Each row of a before or after table is a point. The points were changed in one or more steps. Then noise was added and the rows were shuffled. The steps act on how far a point lies along the listed directions, d1 being the first. Write out the steps. A step turns or swaps two directions, mirrors them in a line or flattens them onto one, adds a multiple of one to another, or multiplies one. Angles are multiples of 10 degrees, from the lower direction toward the higher: turns from -170 to 170, lines from 10 to 170 but not 90. Use the fewest steps. Two steps may share a direction if one is a turn and the other turns, adds or multiplies; they go together, in the order done. Otherwise the lowest direction goes first.

Directions:
(1): -0.26; +0.47; -0.22
(2): -0.21; +0.13; +0.52
(3): -0.47; -0.32; -0.11
Before, 14 rows:
+0.08; +0.41; -0.62
+0.45; +0.13; -0.66
-0.11; -0.41; +0.44
+0.20; -0.08; -0.02
+0.00; +0.38; +0.28
+0.12; +0.18; +0.18
-0.04; +0.50; -0.47
+0.00; +0.17; -0.34
-0.39; +0.65; +0.17
-0.16; -0.38; +0.53
-0.05; -0.13; +0.52
+0.15; -0.31; -0.36
+0.05; +0.04; +0.09
+0.43; -0.37; -0.47
After, 14 rows:
+0.14; -0.37; -0.28
-0.54; +0.47; -0.35
+0.15; -0.47; +0.28
-0.57; +0.50; +0.24
+0.00; -0.11; +0.04
-0.13; -0.20; -0.12
-0.07; +0.30; -0.28
+0.15; -0.22; +0.47
-0.22; -0.02; +0.09
-0.25; +0.40; +0.19
+0.41; -0.16; -0.54
+0.24; -0.34; +0.56
+0.04; +0.30; -0.58
-0.13; +0.47; -0.57
Steps: turn d1 and d3 by -160 degrees; turn d1 and d2 by 110 degrees

Directions:
(1): +0.25; -0.66; -0.17; +0.28; +0.11; -0.25
(2): +0.15; +0.13; +0.67; +0.31; +0.10; -0.29
(3): +0.29; +0.03; +0.03; -0.31; +0.69; +0.13
Before:
-0.07; +0.05; -0.08; +0.06; -0.05; +0.03
+0.07; +0.09; +0.55; +0.09; +0.22; -0.25
-0.12; +0.57; +0.61; -0.06; +0.14; +0.07
+0.12; -0.13; +0.51; +0.39; +0.18; -0.29
+0.12; -0.15; -0.36; -0.44; +0.56; +0.24
+0.12; +0.00; +0.15; -0.21; +0.47; +0.08
+0.30; -0.67; +0.00; +0.48; +0.06; -0.34
+0.18; +0.19; +0.33; -0.05; +0.18; -0.05
+0.44; -0.80; +0.33; +0.49; +0.39; -0.65
+0.09; +0.02; -0.02; -0.06; +0.45; -0.08
After, 10 rows:
+0.03; +0.06; -0.05; -0.03; +0.16; +0.06
-0.37; -0.10; -0.23; +0.03; -0.53; -0.04
-0.26; +0.01; +0.42; +0.40; -0.53; -0.26
-0.21; +0.01; +0.20; +0.44; -0.34; -0.33
-0.50; +0.41; -0.05; -0.12; -0.50; +0.27
+0.23; -0.73; -0.44; +0.26; +0.05; -0.16
-0.27; -0.33; -0.49; +0.13; -0.36; +0.08
-0.16; +0.11; +0.00; +0.10; -0.51; -0.04
-0.04; +0.07; +0.85; +0.64; -0.31; -0.52
-0.06; -0.99; -0.52; +0.42; -0.41; -0.42
Steps: multiply d3 by 1.6; turn d2 and d3 by -140 degrees

Directions:
(1): -0.09; -0.09; -0.72; -0.32; +0.23; +0.22; -0.10; -0.33; -0.40
(2): -0.46; +0.03; +0.12; -0.04; -0.06; -0.43; +0.58; -0.49; -0.09
(3): -0.02; +0.47; -0.42; -0.15; -0.14; -0.21; -0.12; -0.10; +0.70
(4): +0.04; -0.14; +0.12; +0.21; +0.42; -0.56; -0.60; -0.29; -0.02
(5): -0.19; -0.05; -0.26; -0.14; -0.37; -0.55; -0.11; +0.57; -0.33
(6): -0.11; +0.46; +0.20; -0.41; +0.66; -0.05; +0.12; +0.35; -0.09
Before:
-0.25; +0.24; -0.54; -0.38; -0.03; -0.44; -0.28; +0.33; -0.11
+0.02; -0.04; +0.05; +0.05; +0.07; -0.36; -0.02; -0.21; +0.25
-0.01; -0.24; -0.37; -0.06; -0.01; +0.08; -0.17; -0.08; -0.16
+0.27; -0.44; +0.41; +0.30; +0.92; +0.11; -0.51; -0.50; -0.29
+0.27; +0.07; +0.19; +0.11; -0.06; +0.08; -0.36; +0.15; +0.29
-0.08; +0.08; +0.41; +0.10; -0.35; -0.44; -0.18; +0.24; +0.08
-0.19; +0.12; -0.03; -0.32; +0.38; -0.11; +0.04; -0.01; -0.30
+0.39; -0.48; -0.18; +0.22; -0.37; +0.51; -0.50; +0.04; +0.01
After:
-0.37; +0.32; -0.97; -0.58; -0.21; -0.64; -0.18; +0.42; -0.17
-0.22; +0.07; -0.39; -0.46; +0.52; -0.03; -0.10; -0.06; -0.60
+0.04; +0.06; +0.08; +0.01; +0.01; -0.38; +0.06; -0.24; +0.38
-0.06; -0.24; -0.21; -0.05; -0.14; +0.05; +0.07; -0.03; -0.15
-0.20; +0.10; +0.37; +0.01; -0.42; -0.53; -0.02; +0.46; -0.03
+0.01; +0.24; +0.23; +0.01; -0.30; +0.12; +0.36; +0.02; +0.34
-0.29; -0.44; +0.65; +0.06; +0.61; +0.58; +1.02; -0.94; -0.55
+0.10; -0.35; +0.38; +0.32; -0.79; +0.48; +0.43; +0.11; +0.13
Steps: add 1 times d6 to d1; swap d2 and d4; multiply d3 by 1.6; multiply d5 by 1.6

Directions:
(1): +0.57; -0.31; +0.35; +0.02; -0.05; -0.05; +0.78; +0.08; -0.16; +0.21; -0.19; -0.30
(2): -0.19; +0.11; -0.44; +0.19; -0.31; -0.31; +0.01; -0.58; -0.32; +0.45; -0.01; -0.48
(3): +0.31; -0.34; -0.18; -0.35; -0.26; +0.05; -0.15; +0.08; +0.10; +0.63; +0.56; +0.40
(4): -0.35; +0.45; +0.65; -0.35; +0.31; +0.16; -0.01; -0.07; -0.01; +0.57; +0.07; -0.17
(5): -0.57; -0.42; +0.15; -0.22; -0.47; +0.52; +0.22; -0.06; -0.25; -0.29; +0.24; -0.16
Before:
+0.06; -0.58; -0.27; -0.14; -0.45; +0.21; +0.33; +0.11; -0.06; -0.07; +0.33; +0.08
-0.26; +0.34; +0.65; -0.20; +0.19; +0.19; +0.31; +0.16; +0.03; -0.20; -0.27; -0.32
-0.04; +0.03; -0.01; +0.67; +0.24; -0.11; +0.14; -0.01; +0.02; -0.71; -0.54; +0.06
-0.37; +0.07; -0.32; +0.46; +0.08; -0.08; -0.03; -0.07; -0.01; -0.77; -0.20; -0.25
-0.08; +0.17; +0.76; +0.03; +0.12; +0.05; +0.23; +0.02; +0.04; -0.01; -0.19; -0.62
-0.09; +0.09; -0.11; +0.37; +0.18; -0.29; -0.23; -0.07; +0.14; -0.43; -0.24; +0.08
-0.29; -0.23; +0.30; +0.22; -0.19; +0.20; +0.58; +0.02; -0.25; -0.41; -0.31; -0.57
+0.13; -0.40; -0.53; +0.03; -0.62; -0.02; +0.15; -0.27; +0.02; +0.09; +0.17; -0.25
-0.12; -0.11; -0.56; +0.33; -0.19; +0.14; -0.20; -0.03; -0.16; -1.12; -0.33; -0.08
+0.69; -0.49; -0.63; +0.05; -0.26; -0.30; +0.28; +0.09; +0.14; -0.01; +0.12; +0.19
After (10 x 12):
-0.45; +0.21; -0.02; +0.31; +0.09; -0.05; -0.56; -0.03; +0.18; -0.69; -0.11; -0.13
-0.06; +0.03; +0.35; +0.18; +0.23; +0.08; +0.60; +0.03; -0.08; -0.25; -0.19; -0.51
-0.24; +0.47; +0.57; +0.57; +0.55; -0.12; +0.36; -0.17; -0.10; -0.28; -0.69; -0.33
+0.16; +0.11; +0.82; -0.06; +0.28; +0.30; +0.73; +0.05; -0.30; -0.23; -0.54; -0.56
+0.14; +0.07; +0.28; +0.33; +0.14; -0.32; +0.30; -0.15; -0.08; -0.06; -0.33; -0.36
-0.10; -0.14; +0.36; -0.47; +0.09; +0.34; +0.16; +0.30; +0.12; +0.26; +0.32; +0.15
-0.67; +0.15; +0.45; +0.01; +0.13; +0.32; -0.12; +0.21; +0.02; -0.46; -0.12; -0.05
-0.37; +0.48; -0.10; +0.29; +0.24; -0.04; -0.23; +0.14; +0.18; -1.02; -0.54; -0.02
+0.05; +0.19; +0.25; -0.50; +0.08; -0.05; +0.24; -0.14; +0.06; +1.03; +0.31; -0.11
+0.00; -0.38; +0.21; -0.74; -0.56; +0.47; +0.11; +0.00; +0.14; +0.88; +0.72; +0.02
Steps: turn d1 and d4 by 140 degrees; add 1.5 times d2 to d3; turn d2 and d5 by 50 degrees

Directions:
(1): +0.28; +0.13; -0.41; +0.34; +0.50; +0.06; -0.40; +0.40; +0.13; +0.28; +0.33; -0.35; -0.01; -0.34; +0.58; +0.34; -0.21; -0.39
(2): -0.09; -0.36; +0.56; -0.39; +0.35; -0.47; -0.24; -0.72; +0.25; +0.04; +0.35; -0.10; -0.34; -0.24; +0.13; +0.00; -0.31; -0.17
(3): -0.37; +0.11; -0.24; -0.69; +0.45; +0.12; +0.47; +0.30; -0.31; -0.26; -0.07; +0.48; -0.29; -0.02; +0.06; +0.33; -0.26; -0.39
Before (14 x 18):
+0.12; -0.21; +0.54; -0.05; +0.25; -0.34; -0.34; -0.50; +0.37; +0.08; +0.21; -0.18; +0.17; -0.10; +0.30; -0.11; +0.13; -0.01
-0.43; -0.34; +0.46; -0.79; +0.01; -0.25; +0.09; -0.68; -0.07; -0.14; +0.10; +0.32; -0.30; +0.05; -0.43; -0.01; -0.20; +0.00
+0.56; +0.14; -0.50; +1.02; -0.03; +0.17; -0.63; +0.56; +0.06; +0.23; +0.00; -0.66; +0.27; -0.17; +0.46; -0.01; +0.17; -0.22
+0.16; +0.20; -0.32; +0.39; -0.25; +0.31; -0.12; +0.32; +0.08; +0.25; -0.14; -0.09; +0.32; -0.03; +0.14; +0.07; +0.27; -0.03
-0.06; -0.46; +0.52; -0.13; +0.21; -0.47; -0.44; -0.70; +0.47; +0.34; +0.38; -0.13; -0.23; -0.18; +0.14; +0.17; -0.44; -0.12
+0.31; +0.08; -0.23; +0.71; -0.22; +0.06; -0.21; +0.29; +0.10; +0.37; +0.15; -0.26; +0.23; -0.02; +0.28; -0.06; +0.15; +0.28
+0.21; -0.33; +0.38; +0.19; +0.25; -0.36; -0.61; -0.63; +0.40; +0.47; +0.51; -0.60; +0.02; -0.35; +0.37; -0.01; -0.36; -0.02
-0.13; -0.07; +0.09; +0.00; -0.36; +0.23; +0.11; +0.02; -0.22; -0.06; -0.13; +0.07; +0.01; +0.28; -0.22; -0.23; +0.28; +0.23
-0.35; +0.06; -0.16; -0.58; +0.13; -0.05; +0.60; +0.14; -0.41; -0.23; -0.16; +0.42; -0.40; +0.18; -0.33; +0.07; -0.25; -0.48
+0.34; -0.17; -0.19; +0.10; +0.38; -0.13; -0.40; -0.02; +0.45; +0.41; +0.51; -0.43; -0.26; -0.33; +0.65; +0.35; -0.36; -0.28
-0.19; -0.43; +0.51; -0.57; +0.19; -0.23; -0.13; -0.28; +0.03; -0.22; +0.24; +0.26; -0.41; -0.20; -0.02; +0.17; -0.40; -0.12
-0.28; -0.33; +0.20; -0.69; +0.34; -0.24; +0.13; -0.38; +0.14; +0.00; +0.24; +0.08; -0.31; -0.26; +0.31; +0.40; -0.25; -0.35
+0.10; +0.31; -0.27; +0.49; +0.08; +0.13; -0.23; +0.40; +0.09; +0.29; +0.02; -0.33; +0.29; -0.15; +0.19; +0.10; -0.11; -0.20
-0.04; +0.33; -0.60; +0.23; +0.57; +0.26; -0.35; +0.45; -0.07; +0.18; +0.12; -0.02; +0.04; -0.24; +0.58; +0.58; -0.31; -0.61
After:
-0.15; -0.29; +0.39; -0.09; -0.33; +0.03; +0.03; -0.35; -0.08; -0.03; -0.02; +0.01; -0.04; +0.20; -0.26; -0.33; +0.22; +0.26
-0.44; +0.13; -0.21; -0.63; -0.35; +0.33; +0.57; +0.14; -0.51; -0.35; -0.37; +0.67; +0.06; +0.37; -0.68; +0.08; +0.14; +0.13
+0.06; +0.27; -0.28; +0.38; -0.64; +0.18; +0.39; +0.37; -0.28; -0.02; -0.45; +0.10; +0.13; +0.47; -0.50; -0.23; +0.30; +0.06
+0.27; +0.41; -0.73; +0.83; +0.36; +0.25; -0.66; +0.58; +0.14; +0.41; +0.15; -0.37; +0.29; -0.28; +0.58; +0.42; -0.19; -0.43
+0.16; -0.10; +0.19; +0.13; +0.31; -0.32; -0.28; -0.34; +0.24; +0.31; +0.52; -0.25; -0.20; -0.28; +0.39; +0.07; -0.18; -0.05
-0.25; +0.18; -0.48; -0.30; -0.08; +0.36; +0.52; +0.67; -0.21; -0.08; -0.28; +0.24; +0.14; +0.05; +0.22; +0.46; +0.07; -0.15
-0.39; -0.02; -0.32; -0.62; +0.49; +0.17; +0.36; +0.34; -0.12; -0.06; -0.09; +0.56; -0.27; +0.00; +0.13; +0.51; -0.50; -0.44
+0.11; +0.08; -0.06; +0.35; +0.32; -0.11; -0.52; +0.03; +0.20; +0.38; +0.24; -0.47; +0.07; -0.33; +0.39; +0.15; -0.20; -0.38
-0.28; +0.11; +0.05; -0.62; +0.64; -0.08; +0.14; +0.12; -0.06; -0.23; +0.08; +0.35; +0.03; -0.06; +0.33; +0.26; -0.07; -0.30
-0.20; +0.00; -0.26; -0.64; +0.88; -0.07; +0.12; +0.09; -0.02; +0.11; +0.30; +0.10; -0.28; -0.33; +0.53; +0.57; -0.74; -0.62
+0.45; -0.22; -0.03; +0.55; +0.61; -0.41; -0.89; -0.12; +0.35; +0.30; +0.53; -0.73; -0.16; -0.57; +0.82; +0.19; -0.33; -0.60
+0.15; -0.03; +0.11; +0.22; -0.01; -0.11; -0.38; -0.27; +0.33; +0.42; +0.20; -0.30; +0.11; -0.28; +0.27; -0.03; +0.00; -0.15
-0.27; +0.01; -0.22; -0.43; -0.14; +0.30; +0.33; +0.65; -0.49; -0.41; -0.24; +0.50; -0.13; +0.15; -0.20; +0.30; -0.11; +0.00
+0.23; +0.13; -0.69; -0.05; +0.68; +0.15; -0.16; +0.55; +0.25; +0.31; +0.42; -0.23; -0.32; -0.37; +0.78; +0.64; -0.49; -0.61
Steps: multiply d1 by 1.3; turn d2 and d3 by 100 degrees

Directions:
(1): +0.00; +0.00; +0.42; +0.38; +0.23; -0.35; +0.56; -0.02; +0.01; -0.38; +0.11; -0.06; +0.03; -0.27; +0.15; +0.01; -0.52; -1.05; +0.05; +0.10; -0.18; +0.37; +0.21; +0.15
(2): +0.16; -0.30; -0.23; -0.23; +0.18; +0.07; -0.02; -0.47; +0.44; +0.02; +0.04; -0.31; -0.65; +0.28; -0.57; -0.41; -0.35; -0.18; +0.34; -0.21; -0.69; -0.23; -0.14; -0.27
(3): +0.46; +0.54; +0.07; +0.70; -0.51; +0.00; -0.07; +0.17; -0.06; +0.43; +0.22; +0.15; -0.20; +0.15; -0.66; +0.49; -0.09; -0.18; -0.01; -0.46; +0.02; -0.29; +0.25; +0.09
(4): +0.05; +0.19; +0.22; -0.42; +0.39; -0.19; -0.32; -0.24; -0.51; +0.39; +0.34; -0.14; +0.14; -0.48; -0.05; +0.71; +0.12; -0.02; +0.51; -0.15; -0.37; +0.37; -0.29; -0.36
(5): -0.22; -0.02; +0.61; -0.15; +0.09; +0.04; +0.05; +0.36; +0.08; +0.03; +1.00; +0.23; +0.39; +0.35; -0.26; -0.42; -0.38; +0.51; +0.04; -0.02; -0.22; +0.15; +0.17; +0.13
(6): -0.10; -0.29; +0.08; +0.31; +0.19; -0.05; -0.25; -0.02; -0.63; -0.47; -0.08; +0.39; -0.05; -0.03; -0.02; +0.22; -0.55; +0.17; -0.73; -0.13; -0.32; -0.48; -0.50; -0.32
Before, 9 rows:
-0.06; -0.46; -0.67; -0.60; +0.12; +0.37; -0.47; -0.49; +0.18; +0.08; +0.03; -0.30; -0.56; +0.43; -0.34; -0.45; +0.26; +0.62; +0.23; +0.01; -0.53; -0.47; -0.38; -0.58
-0.27; -0.36; -0.21; -0.56; -0.05; +0.34; -0.43; -0.01; +0.22; +0.33; +0.11; -0.01; -0.04; +0.30; -0.29; -0.29; +0.10; +1.14; -0.08; -0.04; -0.11; -0.55; -0.27; -0.24
+0.16; +0.04; -0.48; +0.41; -0.16; +0.37; -0.35; -0.13; -0.31; -0.06; -0.57; +0.28; -0.10; -0.10; -0.17; +0.23; +0.22; -0.06; -0.54; -0.07; +0.11; -0.40; -0.19; -0.22
-0.33; -0.28; -0.51; -0.63; -0.04; +0.45; -0.35; -0.04; +0.22; -0.10; -0.43; +0.07; -0.03; +0.14; +0.48; -0.49; +0.61; +1.03; -0.13; +0.16; +0.26; -0.19; -0.35; +0.00
+0.06; -0.31; -0.25; -0.04; -0.01; +0.17; -0.21; -0.11; +0.17; -0.13; -0.22; +0.01; -0.52; +0.32; -0.15; -0.36; +0.17; +0.67; -0.37; +0.22; -0.14; -0.42; -0.18; -0.05
+0.09; +0.17; -0.10; +0.27; -0.38; +0.04; -0.45; +0.32; -0.62; +0.17; -0.20; +0.11; +0.41; -0.12; +0.41; +0.60; +0.39; +0.37; -0.49; -0.31; +0.58; -0.34; -0.06; +0.08
+0.24; +0.68; -0.08; +0.42; -0.64; -0.02; -0.15; +0.16; -0.23; +0.30; -0.52; -0.04; +0.18; -0.27; -0.06; +0.50; +0.64; -0.21; -0.24; -0.03; +0.45; -0.02; +0.29; +0.20
+0.06; -0.21; -0.33; +0.06; -0.40; +0.21; -0.07; +0.28; +0.21; -0.06; -0.22; +0.07; -0.18; +0.31; -0.24; -0.39; +0.15; +0.66; -0.09; -0.08; +0.02; -0.47; -0.08; +0.08
+0.03; +0.24; +0.34; +0.70; -0.01; -0.25; +0.28; -0.02; -0.41; +0.09; -0.12; +0.19; -0.06; -0.29; +0.12; +0.76; -0.22; -0.87; -0.34; -0.03; -0.01; +0.02; +0.17; +0.18
After (9 x 24):
+0.44; +0.66; -0.17; +0.35; -0.66; +0.02; -0.20; -0.11; +0.09; +0.49; -0.39; -0.23; -0.25; -0.07; -0.58; +0.38; +0.41; -0.36; +0.08; -0.23; +0.05; -0.20; +0.32; +0.09
-0.26; +0.10; -0.31; -0.52; -0.17; +0.36; -0.49; +0.17; -0.11; +0.17; -0.26; +0.20; +0.28; -0.08; +0.55; +0.01; +0.81; +1.09; -0.07; +0.11; +0.50; -0.04; -0.29; +0.10
-0.04; -0.21; -0.13; -0.38; +0.09; +0.15; -0.16; +0.07; +0.26; +0.10; +0.06; -0.06; -0.24; +0.25; +0.03; -0.40; +0.44; +0.88; -0.04; +0.33; +0.03; -0.06; -0.05; +0.05
-0.42; -0.48; -0.42; -1.00; +0.41; +0.28; -0.43; -0.36; -0.05; +0.01; +0.08; -0.29; -0.02; +0.11; +0.30; -0.40; +0.53; +0.79; +0.32; +0.36; -0.24; +0.03; -0.37; -0.51
+0.15; +0.28; -0.24; -0.13; -0.27; +0.47; -0.12; +0.01; +0.47; +0.49; +0.17; -0.02; +0.08; +0.20; -0.43; -0.28; +0.55; +0.08; +0.39; -0.02; +0.10; +0.18; +0.41; +0.14
+0.37; +0.50; +0.05; +0.21; -0.57; +0.05; -0.31; +0.29; -0.10; +0.70; +0.43; -0.18; +0.20; +0.14; -0.29; +0.44; +0.38; +0.21; +0.21; -0.56; +0.30; -0.18; +0.30; +0.21
+0.15; +0.31; +0.36; +0.56; -0.16; -0.15; +0.52; -0.03; +0.29; +0.33; +0.30; -0.06; -0.24; +0.11; -0.32; +0.21; -0.25; -0.93; +0.20; -0.08; -0.13; +0.16; +0.54; +0.39
+0.05; -0.24; -0.32; -0.19; -0.28; +0.21; -0.19; +0.21; +0.15; +0.03; -0.18; +0.01; -0.09; +0.22; -0.21; -0.36; +0.25; +0.85; +0.02; -0.03; -0.05; -0.36; -0.18; +0.04
-0.36; -0.29; -0.06; -0.69; +0.14; +0.24; -0.52; -0.01; -0.09; +0.35; +0.15; +0.04; +0.21; +0.03; -0.02; +0.01; +0.19; +1.16; -0.07; +0.01; -0.07; -0.38; -0.38; -0.30
Steps: turn d1 and d4 by -20 degrees; turn d2 and d3 by -50 degrees; mirror d5 and d6 in the line at 30 degrees
